Rows are points. The last column is the point's height on a tilted bowl or saddle (a function of degree 2), plus a little noise. Along how many of its main directions does it bend up, bend down or stay straight?
In the rows, zero is written as 128.

Points, 16 rows:
[[109 114  84 102]
 [151 108 113 116]
 [140 177 185  80]
 [141  99 156 111]
 [115 118 164 108]
 [130  60 130  96]
 [ 74 165 112  80]
 [133 149 132 116]
 [142 121  94 114]
 [ 79 135 119  95]
 [123 135 139 117]
 [201 139 137  86]
 [131  64 164  91]
 [ 88 175 107  85]
 [ 82 127 105  95]
 [108 147 118 110]]
Directions: 0 up, 3 down, 0 straight

Points, 26 rows:
[[139 163 157 134 113]
 [151 162 151 106 104]
 [123 154 132 152 126]
 [ 67 120 167 114  99]
 [164  89 135  86  89]
 [ 92 128 171 154 113]
 [133 130 130 123 128]
 [ 61 129 166 159 101]
 [ 90 169 163 106  97]
 [124 123 142 152 127]
 [179 190 119 111  83]
 [108 159  79 143 115]
 [119 134 128 153 130]
 [ 90 132 119 186 111]
 [110 151 184 154 105]
 [ 96 113 123 120 123]
 [ 93  93 140 154 113]
 [ 81 124 158 130 114]
 [ 99  77 126 128 106]
 [127 116 206  49  23]
 [141 161 146 119 114]
 [134 144 113 193 109]
 [106 115 145 129 123]
 [118 102  90  98 113]
 [181 190 144 100  69]
 [156 108 103 150 123]]
Directions: 0 up, 4 down, 0 straight

Points (44 x 7):
[[ 65 125 117 152 160 150  98]
 [110 156  91 159 129 113 131]
 [131  99  90 171 187 111 103]
 [129 117 118 129 130  53 127]
 [138  89 138 174 111 100 129]
 [107 132  77 107 102 165 141]
 [ 82 175 113 101 133 104 106]
 [ 92 117 103 135  88  73 132]
 [ 46 141 133 133 111 113 112]
 [164 107 100 118 205 191  74]
 [161 168 104 129 107 139 128]
 [111 145 137 150 163  81 110]
 [171 103 144  77  20 129  58]
 [163 141 146  99  96  83 106]
 [ 87 164 192 139 116 114 108]
 [ 79 149 165 156 152 122 101]
 [ 87 156 162 106 148 200 107]
 [109 123 184  67 127 147  92]
 [123 170 162  90 215  99  52]
 [143 104 139 127  91  89 126]
 [146 123 139  90 104 135 112]
 [156 111 143 111  87 136 115]
 [115 105  99 144 131 134 136]
 [165 149 165 118 174 139  78]
 [156  83 111 127  87 148 134]
 [139 136 151 132 138 145 115]
 [139 109  97 143  82 122 151]
 [103 126  78  94 141 114 107]
 [131 127 103  87 131 144 118]
 [129  89 139 100 108 126 114]
 [ 88 146 107 135 135 134 123]
 [ 70 193  86 100 160 130  72]
 [199 107 203 138  91 180  29]
 [138 137 120 117  92 154 136]
 [136 130 144 121 141 118 117]
 [152 131  99 111 122 140 131]
 [122 156 111 125 173 158 102]
 [107 115  94 145 106  91 141]
 [174 146 131  92 134  94  99]
 [136 172 186 115 151  70  93]
 [119 116 124 125 139 110 124]
 [ 91 125 104 166 105 135 140]
 [139  76 135  87 136 147  94]
 [120  88  84 114 133 165 129]]
Directions: 0 up, 4 down, 2 straight

Points:
[[136 131 146 171 160 161 137 131 121]
 [139 129 130 119 138  97 151 180 125]
 [108  63 110 166 149 138  91 125 127]
 [108 147 111 133  75 155 168 131  73]
 [ 85 122 136  81  94 118 150 124 107]
 [130  98  98 128 134 103 108  82 135]
 [118 118 210 124 114 131  61 163  79]
 [111 137 155 118 189  89 102 155 108]
 [ 90 110 184 122 121 150 146 123  85]
 [149 128 119 131 107 170 109 115 111]
 [190  72 153 113 160  89  99  61 133]
 [115 135 132 113 121 112 108  89 122]
 [150 117 117  86 191 139 178 121 119]
 [ 67 111 161 117 190 131 136 174  59]
 [143 172 147 183 137  77 127 124 105]
 [165  96 106  79  98  87 125 146 140]
 [129 146 147 119 161 131  65 116 131]
 [188  89 135 153 157 230 110  97 152]
 [ 94 100 123 109 131 164 143 149  96]
 [107 104 159  94 150 125  84 119 117]
 [164 152 105 137 110  90 120 123 121]
 [154  70 162 138  83 173  90  90  97]
 [140 103  92  87 141 111 143 136 131]
 [132  97  85 114 176 141 103  80 146]
 [125 147 122  88  93  93 139 204 112]
 [177  76 154 154  73 100 159 163 157]
 [ 98 122  42 165 173 123 171 177  46]
 [110 159 150  88 101  88 162 148 117]
 [ 98 120  77 117  89 181 140 165  68]
 [117 141 171 132  98  90 124 139 105]
 [ 78 124  83 146  73 136  68 160  59]
 [114 119 119 184 164 108 119 152 101]
 [168 116 136  82 105 153 107 158 142]
 [153 163 119 142 149 131  76 134 136]
 [152 138 112 133 134 129 126 171 128]
 [ 89 127 159 107 157 145 209 155  78]
 [144  84 118 111 142 141 163 135 135]
 [112  97  79 100 120 156 123 103 115]
 [114 147 152 145 110 146 127 154  89]
 [151 116  84  93 162 141  90 149 155]
 [109 123  79  99 101 115  84 151 121]
 [101 204 178 126 123 129 112 122  70]
 [144 114  70 146 121 153 137 125 106]
 [120 134 146 147  82 182 144 105  73]
 [115 103 124 107 145 181 146 160 111]
 [146  94  56 138 116 149 121  72 109]
 [152 148 183 128 145 148 188 159 148]
 [155 187 147  86 137 167 170 133 116]
 [175 119 164 108 100 121 101 113 131]
 [113  75 139 108 124 105 110 134 126]
 [ 97 150 121 188 166 114  98 106 103]
 [ 78 126 138 150 198 129 170 117  66]
 [128 129 125 147 141 161 140 131 111]
 [189 138  77 111 157 160 115 153 155]
 [113 101 120 110 142 189 101 154 115]
 [161 133 110 124 127 152 114 135 132]
 [ 83  76 142 103 164 149 124 146 101]
 [183  88 129 128 144 129 112 154 165]
 [192 107 137 127 134 193 138 153 172]
 [131  78 128 165 155 133 118 172 134]
 [ 86  81  73 113 195 123 122 101 127]
 [152 130 168 137  77 127  94  69  94]
 [171 137 116 106 165 117  78 111 158]
 [168 107 110 126 135 143  80 114 145]]
Directions: 2 up, 4 down, 2 straight
